Every row gives one point. Each copy is the shape, with its points in the same order, turned, moved and blurred by noise. Is it also mirrored, or only turned?
In the rows, zero is written as 128.

Shape (5 x 2):
[[167 132]
 [ 89  93]
 [ 93 132]
 [164 119]
 [144 104]]
Copy 1:
[[155 135]
 [ 67 112]
 [ 99  84]
 [143 142]
 [114 143]]
Copy 1 is: mirrored
Copy 2, 5 rows:
[[ 89 157]
 [138  87]
 [154 124]
 [ 85 144]
 [ 96 121]]
Copy 2 is: mirrored
Copy 3, 5 rows:
[[170 135]
 [ 86 109]
 [ 96 144]
 [166 121]
 [144 113]]
Copy 3 is: only turned
Copy 4:
[[142 100]
 [144 186]
 [112 167]
 [147 108]
 [157 128]]
Copy 4 is: mirrored

Shape (10 x 4):
[[142 138  93 112]
 [144 161 110 106]
 [ 87  95 142  99]
 [166 116  83 159]
 [128 164 132  95]
 [150 144  83 128]
 [145 116 155 143]
 [132  91 153 148]
 [145 126  88  89]
 [ 81  98 161 138]]
Copy 1:
[[125 133 103  94]
 [122 158 104 107]
 [122 110 182 113]
 [150  89  70 109]
 [120 169 127 119]
 [120 129  86  97]
 [163 121 132 148]
 [163  95 146 145]
 [128 137 113  71]
 [125  96 176 151]]
Copy 1 is: only turned
Copy 2, 10 rows:
[[129 113  85  96]
 [129 138  93  82]
 [ 86 123 148 144]
 [177 101  80 129]
 [111 156 118  80]
 [144 114  72 100]
 [159 136 147 128]
 [155 122 148 149]
 [114  93  91  93]
 [111 145 154 168]]
Copy 2 is: only turned
Copy 3 (10 x 4):
[[130 109  97 112]
 [145 134  92 127]
 [100 139 165  86]
 [136  57 104 120]
 [142 157 112 130]
 [130  99  85 125]
 [147 103 159 124]
 [133  91 172 114]
 [135 121  82  82]
 [ 93 127 188 117]]
Copy 3 is: only turned
Copy 4:
[[145 152  83 121]
 [123 159 101 109]
 [122  70  99  97]
 [172 148 102 160]
 [107 150 105  88]
 [144 161  85 133]
 [150 118 153 119]
 [152  90 146 125]
 [153 147  69 102]
 [111  64 139 124]]
Copy 4 is: only turned

Shape, 11 rows:
[[116 131 142 137  93 123]
 [166 136 109 146 142  78]
 [152 107 101 149 136 124]
 [ 91 113 153 106 138 106]
 [156 165 124 144 122 150]
 [ 84 110 151 119  95 139]
 [172 120 166 171 131 167]
 [142 100  85 159 137  54]
 [ 74 149 153 137 107 146]
 [ 89 119 149 143 150  97]
 [162 154 114 158 145 144]]
Copy 1, 11 rows:
[[125 130 128 159 112 121]
 [133  87  95  93  98 102]
 [102  74  98 134 123 109]
 [ 93 153 145 117 133 133]
 [156 112  81 146 126 129]
 [ 91 151 141 164 133 126]
 [163  68 121 161 141 154]
 [ 82  81 105  89  82  84]
 [105 163 118 170 116 160]
 [ 93 128 135 111 106 159]
 [142  92  68 136 126 138]]
Copy 1 is: mirrored
Copy 2, 11 rows:
[[129 117 135 113  93 116]
 [155  77 110 123 168 115]
 [125  78 129 126 142 157]
 [ 87 109 162  99 125  92]
 [150 139 122 147 139 145]
 [ 94 124 156  98  77 124]
 [173 138 175 123 131 180]
 [143  30 113 110 137 110]
 [101 135 165 147  76 102]
 [110  80 172 113 120  92]
 [152 120 131 157 149 151]]
Copy 2 is: only turned
Copy 3:
[[115 114 160 158 142 134]
 [159 133 116 154 121  79]
 [140 120  94 160 116 127]
 [122  94 134 121 183 123]
 [146 158 146 138 108 143]
 [ 97  91 155 139 165 157]
 [179 148 133 181 140 178]
 [130 107  86 177 131  57]
 [ 89 135 163 136 171 156]
 [121 119 120 139 192 111]
 [153 165 118 146 114 136]]
Copy 3 is: only turned
Copy 4 (11 x 6):
[[135 168 148 139 114 131]
 [171 106 107 170 139 115]
 [125 114 121 174 127 138]
 [125 162  93  97 126 128]
 [133 125 171 149 161 119]
 [106 184 133 116 108 138]
 [136 112 178 141 140 190]
 [160 126  70 190 116 114]
 [112 199 145 117 148 137]
 [143 171  85 124 140 148]
 [133 103 154 167 170 133]]
Copy 4 is: mirrored

Shape:
[[135 156 105 158 145 157 147 129  91]
 [173 118 142 133 154 103 103 163 155]
 [146 112 147 103 106  91 117 150 132]
 [161 102 119 143 113 115  86 168 148]
 [141 105  91 149  96 156 136  79 151]
 [ 89 141 155 153 135 127 154 109 126]
 [138 126 168 118  98 162 108 122 137]
 [ 99 107 148 103 141 150 127 141 149]
 [166  93 147  95 139 112 114 146 132]
 [143 120 126 101 111 107  91 161 158]
 [ 87  87 174 141 126 143 126 115 111]
 [ 89 158 156 157 169 158 123  66 100]
 [131 163 131 195 153 156 189 108 125]]
Copy 1:
[[ 92 133 126 173 131 146 150 131  96]
 [177 117 131 126 117 115  73 118 109]
 [169 133 112  84 114 109 119 119 119]
 [183 141 128 134 146  98 110 109 109]
 [111 150 151 154 121  80 174  61 108]
 [ 85 120 130 131  97 103 141 152 139]
 [143 133 175  94 115 107 155 132 101]
 [121 107 158 101 135 116 136 125 156]
 [155 112 131  80 129 116 102  95  98]
 [193 147 131  98 135 117 118 114 129]
 [ 92 111 152  97 144  79 140 158 117]
 [ 41 142 173 135 106 119 125 157 111]
 [ 81  98 137 200  76 126 147 142 100]]
Copy 1 is: mirrored
Copy 2 (13 x 9):
[[158 146 119 141 102 122 158 116 102]
 [135 127 120 180 159  94  66 122 119]
 [107 136 119 128 139  87  64 150 123]
 [126 128  83 151 151 114  56 108 118]
 [140 112 127  86 123 160 109  90 141]
 [105 156 150 143  83 119 133 122 155]
 [129 158 140 122  90 127  56 113 111]
 [111 180 145 144 124 149  85 140 135]
 [118 131 140 148 159 111  63 145 103]
 [125 160 105 132 156 101  50 128 129]
 [ 71 151 147 143  82 149  98 124 118]
 [114 175 183 145  82 125 161  72 114]
 [167 119 145 163  74 132 167 109 154]]
Copy 2 is: only turned
Copy 3, 13 rows:
[[ 88 124 109 186 138 135 138 128  75]
 [171 104  76 141 105 148 139 110 137]
 [151 108 106  92  76 129 148 122 107]
 [138  94  81 138  74 132 133 137 151]
 [ 75 105 163 166  89 110 149  92 135]
 [116 147 136 142 123 142 101  93  74]
 [153 130 161 149  79 125 141 132 108]
 [146 117 159 123 120 161 118 130 112]
 [170  79 116 119 103 133 154 112 117]
 [152 115 101 103  86 139 143 142 148]
 [137 101 163 133  91 136  83 117  71]
 [124 144 156 181 159  94  93 112  61]
 [ 89 155 117 204 138 156 126  74  72]]
Copy 3 is: mirrored
Copy 4 (13 x 9):
[[137 185 133 131 116 150 142  95 128]
 [171 143 165 108 150  98  81 143 136]
 [177  99 146 119 120  72 119 119 132]
 [182 117 127 131 157 107  75 118 130]
 [156 102 109 163 132 173 150 142 115]
 [ 87 127 154 143 103 117 128 106 115]
 [154  88 168 144 113 139 118  99 157]
 [111  86 155 125 159 121 123 101 137]
 [182 107 177 125 152  89 121 122 133]
 [171 103 136 100 140  96  95 128 144]
 [104  93 166 175 131 119 124  64 108]
 [ 86 142 186 134  96 177 132  84  92]
 [ 89 185 142 164 115 161 150 129 138]]
Copy 4 is: mirrored

Shape (17 x 11):
[[119 148  98 108 124 153 153 138 169  96  87]
 [ 90 168 128  79 106 137 147  94 134  97 113]
 [125 149 149 136  89 137 112 174 100 133 145]
 [161  94 157 104 163 126 133  92 125 124  65]
 [138  76  97 125 157 123 184  96 121 156 129]
 [143 138 137 155  92 120  84 120 130 157 131]
 [142 125 121 123 176  93 111 115  98 144 126]
 [ 77 166 120 130 102 162 167 120 113 105 109]
 [122  88 113 144 114 127  94 162  75 158 133]
 [108 156 133 111 103 162 138 109 130 110 100]
 [115 112 159 146 123  99 122 163 120 156 116]
 [118 156  94 149 111 137 149 111 105 130  95]
 [129 166 116  66 117 151 204 126 113 117  89]
 [173  91 175 123 195 115  89  93 118 105 106]
 [111 136 148 160 129 155  70 162 112 193 134]
 [106 124 125 107 100 118  94 140 133 146  92]
 [130 118 142 104  92 132  70 163 131 151 134]]
Copy 1, 17 rows:
[[ 73 166 133 137 120 174 126 140 151 105 132]
 [ 87 193 101 155 120 148  84  93 133 128 159]
 [149 156 137 136  62 112 127 139 113 148 163]
 [110 151 137 138 144 133 142  75 166 138  55]
 [110 123  75 109 147 129 189 106 177 149 117]
 [151 128 124 154  67 113 104 136 171 152 124]
 [124 135  92 128 133  94 132 130 137 175  87]
 [ 84 164 100 166  94 142 136 107 119 108 180]
 [144  98 100 119  58 128 149 130 112 181 110]
 [106 167 122 165 109 152 109 105 142 120 147]
 [111 123 150 129  77  90 155 112 139 179 126]
 [107 159  76 169  88 132 152 134 141 120 127]
 [ 84 229 112 144 134 167 162  98 131 140 148]
 [150 123 133 118 158  97 110  94 139 122  46]
 [157  86 141 183  82 115 133 153 120 181 141]
 [101 136 132 148  72 151 101 119 142 181 116]
 [146 129 150 128  69 143  96 140 135 178 128]]
Copy 1 is: only turned
Copy 2:
[[134 162  83 124 138 140 140 166 147 111 101]
 [ 98 189 132 127 112 103 139 169 146 133 125]
 [155 148 160 115 108 145  74 125 114  93 157]
 [116  88 117  87 165 100 115 140 128 172  89]
 [142  96  86 104 136  97 170 127  85 155 158]
 [137 132 135 146 124 129  70  87 133 138 149]
 [113  82 122 135 146  95  86 154  95 139 153]
 [133 185 148 139 111 144 156 159 116 116 121]
 [122  95 130 109  97 157  75 102  71 118 157]
 [123 170 136 125 118 138 130 149 142 140 118]
 [137 131 136 110 153 117  80  98  80 104 132]
 [146 138 122 162 104 136 130 147 102 139 118]
 [162 174 116  91 105 107 150 203 118 145 111]
 [ 95  51 147  99 187 104  93 141 149 148 123]
 [136 138 139 130 154 181  50  98  90 138 173]
 [106 155 107 113 119 133  74 114 112 131 115]
 [119 143 117  96 114 143  46 101 133 117 155]]
Copy 2 is: mirrored
Copy 3, 17 rows:
[[126 125 147  92 148 115 163 159 143 114 109]
 [110 152 144  71  97 133 125 116 147 121 134]
 [112 158 121 192 127 122  93 143 140 128 128]
 [138  74 120  95 100 126 114 157  59 144 127]
 [137 118  81 106 155 158 157 139  64 144 179]
 [141  99 116 180 128 134 100 105 144 152 131]
 [139 118  88 121 158 123  74 117  72 130 134]
 [ 90 174 147 117 118 146 159 114 129 118 112]
 [ 93 116  71 192 143 140  96 135 102 112 140]
 [114 140 147 113 106 146 135 131 138 126 113]
 [ 94 112 121 172 147 102 100 136 100 156 151]
 [123 143 108 128 137 133 156 101 116 131  96]
 [118 181 112  71 103 122 159 169 122 149 115]
 [170  73 134 118 115 128  61 145  40 118 135]
 [ 91 109 121 200 166 161  71 132 128 157 108]
 [ 91  91 109 133 126 115 109 138 147 133 125]
 [106 101 108 179 127 132  73 160 158 127 141]]
Copy 3 is: only turned
Copy 4:
[[124 114 108 129  81 131 172 128 162 113  84]
 [ 98 129 132 119  71 132 121  81 149 107 105]
 [116 152 149 134 113 160 122 166  90 158 122]
 [157  80 147 109 155  82 124 126 127  79  84]
 [109  75  80 135 184  98 142  97 123 120 116]
 [167 124 137 121 110 139 103 147 112 166 156]
 [146 141 133  90 182 116 116 121 134 125 126]
 [101 144 130 169  86 145 130  91 139 142  78]
 [138 125 111 109 162 150 102 155  66 174 106]
 [127 116 138 145  81 142 127 110 131 112  96]
 [115 126 146 116 142 105 121 165 107 178 113]
 [150 144 115 154 116 132 145  91 119 146  99]
 [ 90 128 141 128 102 129 191  79 112  81  91]
 [169 103 154 106 184  96  79 162 146  76 107]
 [146 106 162 113 143 179 107 162 109 205 116]
 [145 113 130  83  99 132 122 143 112 159  98]
 [133 111 138  81 100 153 112 177  96 155 126]]
Copy 4 is: only turned

Shape, 17 rows:
[[167 101  84 116 129 145 123 123 135 130 142 128]
 [124 151 105 119 112 145 169 147 130 109  76 161]
 [200 113 121  91 165 135 120 107 114  99  85 143]
 [130 156 166 121 136 154 123 112 132 138 171 133]
 [138 173 124 116 124 108  90  91 111  77 105 123]
 [135 115 135 155 175 132 193 125 113 116 146 124]
 [ 91 158 112 182 143 146  82 120 137 133  81  98]
 [128 143 121 123 118  96  92 108 138 161 149 118]
 [132  98 169 150 153 114 125 127 121  85 138 193]
 [141 124 122 152 103  74 129 173 121 131 142 111]
 [165  85 168 131 145 102 141 136 124 144 165 118]
 [138 122  91  62 166 158  82 105 115  95 136 162]
 [165 120  98 156 119 155 121 163 153 100 106 128]
 [179 150  98 136 140 113  91  96 132 104 109 148]
 [202 180 115 120 134 133  94 133 132 145  70 104]
 [140  82 127 161 128 146 122 126  91 121 113 139]
 [176 142  88  97 173 145 100 109 101 136 181 141]]
Copy 1:
[[139 116 141  98 116 144 164 117 127 138  93 149]
 [113 142 128 162  94 148 184 177 141 148 162 141]
 [178 152 170 151 151 121 187 105 132 163 120 154]
 [108 149 136 133 145 169 116 109 102 125 122  95]
 [129 192 155  98 153 131 134 126 129 169 172 141]
 [153 136 132 139 106 168 183 112 119  67 163  88]
 [ 91 179  51 110 148 133 142 123 150 121 157 158]
 [116 119 115  79 141 118 120 106 110 153 134 112]
 [146 149 168 165  96 127 114 102  95  87 171 150]
 [171 133 104  89 103 120 122 160  93 121 147 109]
 [175 128 141 125 109 116 123 102  94  90 106  85]
 [104 138 197 116 174 131 168 123 124 137 119 181]
 [164 141 110 131 106 159 143 164 148 132 105 173]
 [153 148 138 103 136 145 151  90 125 172 150 167]
 [174 158  89 133 167 138 166 129 119 202 120 132]
 [135 170 126 122  81 115 163 119 122  95 110 145]
 [134 122 167  97 170 173 178  96  70 139 100 138]]
Copy 1 is: only turned
Copy 2:
[[106  89  95  89 136 118 102  99 107 118 105 125]
 [121 144 148  96 134  97 153 123 143 121  83 175]
 [109  79 132 121 144  42 125 111  98  90  93 121]
 [159 113 153 137 114 150  92 135  96 128 105 117]
 [155 111 169 128  87  73  92 104 113  84 140 147]
 [119 138 123 138 160 144 181 101  74  92  98 128]
 [138 189 145 150 109 107  81  60 156 100  95 125]
 [142 114 102 146  90 131  90 116 133 121 138 144]
 [ 81 131 174 172 143 115 125 134  67 120 124 147]
 [127 149 107 132 121 117 138 107 118 148 183 148]
 [106 115 107 163 146 132 144 144  95 136 151  97]
 [121  93 117 102 120  67  57 123  52  99  68 157]
 [110 144 138  97 178  88 101  76 137 131 123 135]
 [122  80 144 144 118  80  93  74 120 102 116 155]
 [164  93 121 124 136  48 112  85 175 136 106 119]
 [ 71 144 137 121 110 106 129  90 103 116 118 111]
 [138  71  98 119 123 115  82  87  60 132  89 137]]
Copy 2 is: mirrored
Copy 3, 17 rows:
[[128 134  82 111 141 138 136 156 140 106 112 141]
 [105 152 102 134 133 101 104  89 138 143 100  87]
 [169 158  92 122 111 140 129  99 198 108 107 151]
 [123 115 123 108 106 149 143 121 114 139 181 115]
 [167 152 158  97 146 121 153  95 157  98 139  83]
 [123 147 119 183 151 173 128 130 130 161 143 137]
 [152  93 168  91 176 128  75 144 147 137 136  77]
 [155  95 137  94 147 112 151 127  92 104 154 138]
 [131 174 170 126 101 145 139 120 127 168 117 165]
 [148 153 122 146 169  71 145 153 105 139 156 141]
 [161 132 113 161 112 129 157 153 116 147 161 177]
 [108 149 136  90  92 156 133 117 171  57 115 138]
 [127 144  95 101 149 105 119 161 171 158 114 121]
 [166 150 124  71 155 136 147 105 157 118 114 133]
 [188 112  77  82 154  97 103  94 182 120 154 121]
 [162 161 120 129 120 145 101 164 119 141 110 129]
 [121 149  88  91 140 176 144 128 142  77 166 158]]
Copy 3 is: mirrored

Shape:
[[150 115  83 149 141 107 110 132 126 126 165  71]
 [ 95 164 171  99  78 163 146 105 155 149 137 188]
 [100 176 120  98 102 146 165 121 136 111 128 165]
 [103 157 174  80  83 187 134  88 105 143 111 158]
 [151 113  95  90  86 125 118 126 122 119 116 162]
 [127 148 143 106  92 172 166 149 114 111 150 129]
 [179 108  94 107 184 116 140 143 139 135 129 102]
 [161 136  97 142 162 111 112 131 132 109 101 113]
 [114  99 164 138 164  97 117 171 140  98 181 102]
 [136 127 121 150 155  80 118 186 101 128 128  88]
 [138 103 166 184 148 111 156 141 103  97 169 130]
 [154 148  99 111 141 125 124 141 101 161 153 154]
 [163 147 104 149 148 133  98 145 136 118 149 118]
 [ 84 122 116 123 106 175 151 123 131 153 117 161]
 [133 150 100  98 117 108 147  89 119 142 129 128]
 [100 108 142 149 188 118 114 157  92  72 184 116]]
Copy 1:
[[138 125 179 162 109 139 120 165 142 102 187 103]
 [145 151  57 112 102 136 134  93 114 115  63 122]
 [129 151 114  81 106 123 136  84 124 103 106 125]
 [153 160  83  91  97 148  92 105 127 161  62 115]
 [107  99 139 110  96 161 154 116 133 148 118  98]
 [141 133  91  76 111 123 109 124 164 111 128 103]
 [119 113 169 143 155 142 147 161 156 135 174 154]
 [105 128 177 132 137 125 130 162 103 132 160 128]
 [100  98 113 155 121 145  73 167 136  64 175 149]
 [ 99  96 165 161 129  87  87 151 138 112 178 124]
 [148  76 122 116 114 114  88 188 113  66 147 144]
 [158  96 138 136 131 131 134  99 127 145 156 126]
 [131 127 134 142 138 136 130 153 105 119 182 105]
 [141 148 100 111  61 119 140 115 132 142 116 148]
 [145 135 176 127 116 141 136 106 138 118 106 119]
 [121 102 134 117 104 149  50 155 114  75 201 163]]
Copy 1 is: only turned
Copy 2:
[[151 133  99 145 106 143 166 147 175  91 128 173]
 [ 87  66 192  99 157 164  97 112 118 182 136 119]
 [109  93 196 134 144 126  98 136 110 139  94 128]
 [ 63  86 182 107 159 141 152 109  97 166 123  98]
 [148 124 146  84 161 133 134 102 136 120  89 118]
 [115 116 168 138 152 174 138 142  90 139  97 142]
 [152 117 101 169 175 135 151 149 167  74 117 128]
 [164 149 130 156 144 105 148 143 157  99 134 113]
 [126 137  69 151 125 164 105 168 105 101 164 152]
 [161 137 106 142 144 108 157 171 116  95 161 173]
 [170 108  81 160 114 165 126 167  94 158 144 124]
 [157  74 145 126 145 137 153 121 125  84 130 136]
 [163 130 138 156 119 144 140 119 143  89 146 133]
 [ 99  81 147 127 143 110 127  87 119 163  98 152]
 [123  81 153 110 138 113 151 155 161 122 107 114]
 [133 127  75 162  83 138 118 162  77  89 141 134]]
Copy 2 is: only turned
Copy 3 (16 x 12):
[[ 95 142  92 169 145 107 100  85 119 133  96 116]
 [156  87 169 100 184 167 153 183 109 116 130 168]
 [139 102 148  98 148 153 110 180 118  87 119 139]
 [155 132 204 102 163 166 133 194  91 143  93 172]
 [119 127 119 113 149  90 108 182  90 146 127 121]
 [105 102 170 144 132 130 136 174 107 100 102 141]
 [114 161 133 187 135 109  88 117 122 130 139  69]
 [149 140 111 155 107 126  80 120 120 142 128  99]
 [122 128 118 186 132  98 147 106 197 131 122 140]
 [148 115 121 171 122  75 100  99 161 136  82  98]
 [146 137 139 173 112  83 159  88 138  96 132 164]
 [149 143 117 143 165 109 129 147  99 109 102  90]
 [137 129  91 177 122 137 120 122 109 131 108 107]
 [123 113 171  78 152 145 148 137 106 129 117 123]
 [134 135 142 126 178 122  73 144 101 114 115 130]
 [126 169 113 160 103 106 154  96 196  95  91 148]]
Copy 3 is: mirrored
Copy 4 (16 x 12):
[[132 101 133  96 152 160 117 121 167  92  87 110]
 [ 78  77 114 165 105  75  72 127 108 165 178 166]
 [115  66  83 126  98 107  97 145 111 158 147 171]
 [ 79  80 132 161  75  80 110 119  74 178 144 138]
 [128  88 119 118 153 148  91 117  81 168 120 149]
 [141  67 123 131 120  75 126 137 108 137 137 157]
 [135 129 107  72 151 143 145  74 159 127 108 145]
 [151 145 100  99 122 165 112 112 144 126 109 124]
 [116 142 155  71 164 111 122 165 168  93 149 139]
 [131 147  96  84 170 123 124 151 139  93 104  98]
 [129 143 136 135 149 128 158 159 134  72 160 156]
 [106  90  92 100 143 129 112  86  97 103 133 130]
 [154 116 122  97 127 143  95 104 137  92 133 118]
 [100  64 104 150 124 116 125 127 127 175 171 121]
 [ 89  88  95 123 118 145 102 109 123 136  92 158]
 [116 130 147  58 123 136 153 177 138  75 162 125]]
Copy 4 is: only turned
